Each row of a before or after table is a point. The points were changed in one or more steps. Then noise was added and the rows were shuffled. The steps act on how far a point lies along the listed directions, d1 being the first. Name the steps. A step turns or swaps two directions, mirrors them in a line or flattens them onto one, adds a multiple of one to another, or multiplies one. Angles are multiples of 10 degrees, from the lower direction toward the higher: turns from -170 to 170, lines from 10 to 170 but not 90. Use the fewest steps. Two steps may share a direction if one is a turn and the other turns, adds or multiplies; they go together, in the order done. Otherwise the lowest direction goes first.

Directions:
(1): [-43 -29]
(2): [-29  43]
Before:
[[-13   9]
 [  8  -5]
 [ 33  14]
 [ 38  52]
 [-14   0]
 [ 58  15]
 [ -5  -8]
 [  2 -11]
 [ -1   5]
 [  3 -28]]
After:
[[  6  -5]
 [ -1  35]
 [ 13  -2]
 [-37  54]
 [ -2   2]
 [-13  -7]
 [  8  59]
 [ -4 -12]
 [  5   6]
 [ 28  -6]]
Steps: turn d1 and d2 by -70 degrees

Directions:
(1): [ 60 -16  25  23 -13   3]
(2): [-19 -30 -17  15 -53  25]
(3): [-32 -27  40  31   9 -28]
(4): [ -5 -25   6   3  40  53]
(5): [ -2  32 -24  58  10   6]
(6): [-13  41  45  -4 -20  29]
Before:
[[-41 -26 -14   5  52 -16]
 [ 18 -10 -20 -20   4  15]
 [-12  15  16  17 -21  -6]
 [ 34 -17  18  10   6  12]
 [-14  -4  -8 -18  59 -26]
 [-33  30   2  51 -19  14]
 [ -6 -19  15 -26  21  14]
 [-52   6   1  56 -31 -29]]
After, 8 rows:
[[ 14   8  -4 -25  33  15]
 [ 15  25 -17 -13  -6 -14]
 [-52 -37   2  60   7  20]
 [-22 -29 -10 -54  23   3]
 [ 29   3  19  -1  -2  23]
 [ -7 -11  16  25  -4   3]
 [-35 -34 -27 -28  41  33]
 [-20 -23 -10  39 -24  28]]
Steps: flatten d1 and d6 onto the line at 30 degrees; swap d2 and d5; turn d3 and d4 by 60 degrees; multiply d4 by 1.3

Directions:
(1): [-19 -56 -26 -45  40 -30 -23  14  52]
(2): [ 14 -18  12 -40 -41 -41 -44 -56 -38]
Before:
[[-12  -3  -5  12  30   0  28  25  10]
 [  5  12   8   1 -16  -1  -7 -28 -14]
 [ -1 -43  -4 -42  19 -18 -30  -9   6]
 [-11 -37 -28 -14  48  -4   8  24  41]
 [ 20   6   2  37 -16  -6  -9 -16 -26]
 [ 12  11   8   8 -33   9  -3 -16 -17]
 [  1  -2   6  13  -7   9   2  -3  -9]
 [ 15  25   9  -1 -34 -16  -8 -29 -54]
 [ -3  24  -2  26  -9  21  25  15  12]
 [-13 -31 -32 -10  45  -7  -2  22  46]
 [  8  25   7  11  -9   6  11  -9 -30]
 [ 20  28  19   2 -60   7 -12 -48 -55]]
After (12 x 9):
[[ 22  21  25  11 -19  18   0 -17 -45]
 [-11  -9 -12   0  10  -1   7  17  36]
 [ 13  43   1  46 -12  31  27  -1 -27]
 [ -7 -16 -17 -20  23 -15  -7   3  14]
 [  5 -27  -8 -24   0  -3 -15  -4  15]
 [-15 -43 -21 -56   5 -25 -35 -15  29]
 [  8 -31 -21   6  16 -23 -25  -1  12]
 [ -3 -19  -3  -1   4  -4  -4  -1   7]
 [ 16  38   9  37  -9  28  34  -1 -31]
 [ -5 -22 -21 -38   6 -40 -22  -6  -1]
 [ -8 -10  -8 -16   5 -10 -14 -21  12]
 [ -7   9   7  14  18   3  29  17  -3]]
Steps: multiply d1 by -1; multiply d2 by 0.7
